Every row gives one point. Examples show where two turns around zero, p and q, send a point. Write where each new point lands after one turn and then the other. Backwards means that the second turn is done in reverse. Each puzzle has new turns, and all numbers are rounded.
In the rows, 128 means zero.

Turn p:
[ 98 119 109] -> [112 127  95]
[116 129 189] -> [ 90 104 172]
[137 149 116] -> [137 152 130]
[110 122 111] -> [121 129 103]
[193 124  91] -> [202 141 129]
[115 125 152] -> [107 115 140]
Turn q:
[176 114 167] -> [163  75 126]
[ 92 165 124] -> [130 174 151]
[156 100 132] -> [127  92 111]
[102 157  84] -> [114 183 114]
[105 116 121] -> [103 134 136]
[137 116 140] -> [130 109 130]
Where do these land?
q, then p: [ 82 105 119] -> [ 76 128 125]
q, then p backwards: [150 108 140] -> [128  96 133]
p, then q: [104 119 145] -> [101 130 143]
p, then q: [161 169 142] -> [176 125 153]
q, then p: [109  95 115] -> [ 96 120 106]
p, then q backwards: [163 173 108] -> [111 186 128]

Turn p:
[139 173 144 114] -> [136 145 175 136]
[106 103  97 119] -> [129 145  85 121]
[ 74 125 122 134] -> [ 94 154 101 148]
[159 128 123 147] -> [151 100 133 134]
[ 96 141 144 101] -> [101 163 139 121]
[193  97 139 153] -> [156  60 134 107]
Turn q:
[179 123 143 122] -> [164 116 103  99]
[139 133 111 105] -> [112 123 105 116]
[ 95 136 200 140] -> [146 137 203 107]
[101 108  98 133] -> [105 117 127 165]
[126 140  87 140] -> [113 148 101 153]
Where do these land?
q, then p: [132  94 134 154] -> [136  85 126 126]
q, then p backwards: [123 139 107 113] -> [104 115 134 129]
q, then p: [180  81 179 133] -> [165  85 128  62]
q, then p: [116 139 104 114] -> [117 148 114 146]
q, then p backwards: [154 173 140 153] -> [122 139  93  82]
q, then p: [ 84 109 133 100] -> [ 75 125 114 120]
p, then q: [107 160  99 127] -> [144 172 119 130]

Turn p:
[128 134  93 114] -> [146 145  99 129]
[117 130 107 170] -> [111 153 128 166]
[145 118 166 113] -> [129  92 148 109]
[109 133  94 123] -> [129 157 101 129]
[121 148 219 125] -> [111 104 206  85]
[129  84 124 129] -> [105 101 103 136]
[148 149  93 123] -> [165 144 112 143]
Turn q:
[140 124 103  99] -> [136 156 101 126]
[145 144 121 193] -> [132  77 130 175]
[ 64 130 146 101] -> [ 78 155 160  97]
[145 138 153 104] -> [156 146 147 117]
[145 104 117 143] -> [137 106 103 125]
Where do these land?
q, then p: [151 113 144 112] -> [157 109 122 123]
p, then q backwards: [ 92 127 140 143] -> [ 90 134 125 115]
q, then p backwards: [ 97  94 162 151] -> [122 105 181 107]
q, then p backwards: [110 160  82 130] -> [109 113  98 173]
p, then q: [163 133 170  97] -> [164 127 118  77]
p, then q: [156 158  71 149] -> [157  99 121 188]
p, then q: [126 111 128 113] -> [120 136 111 119]
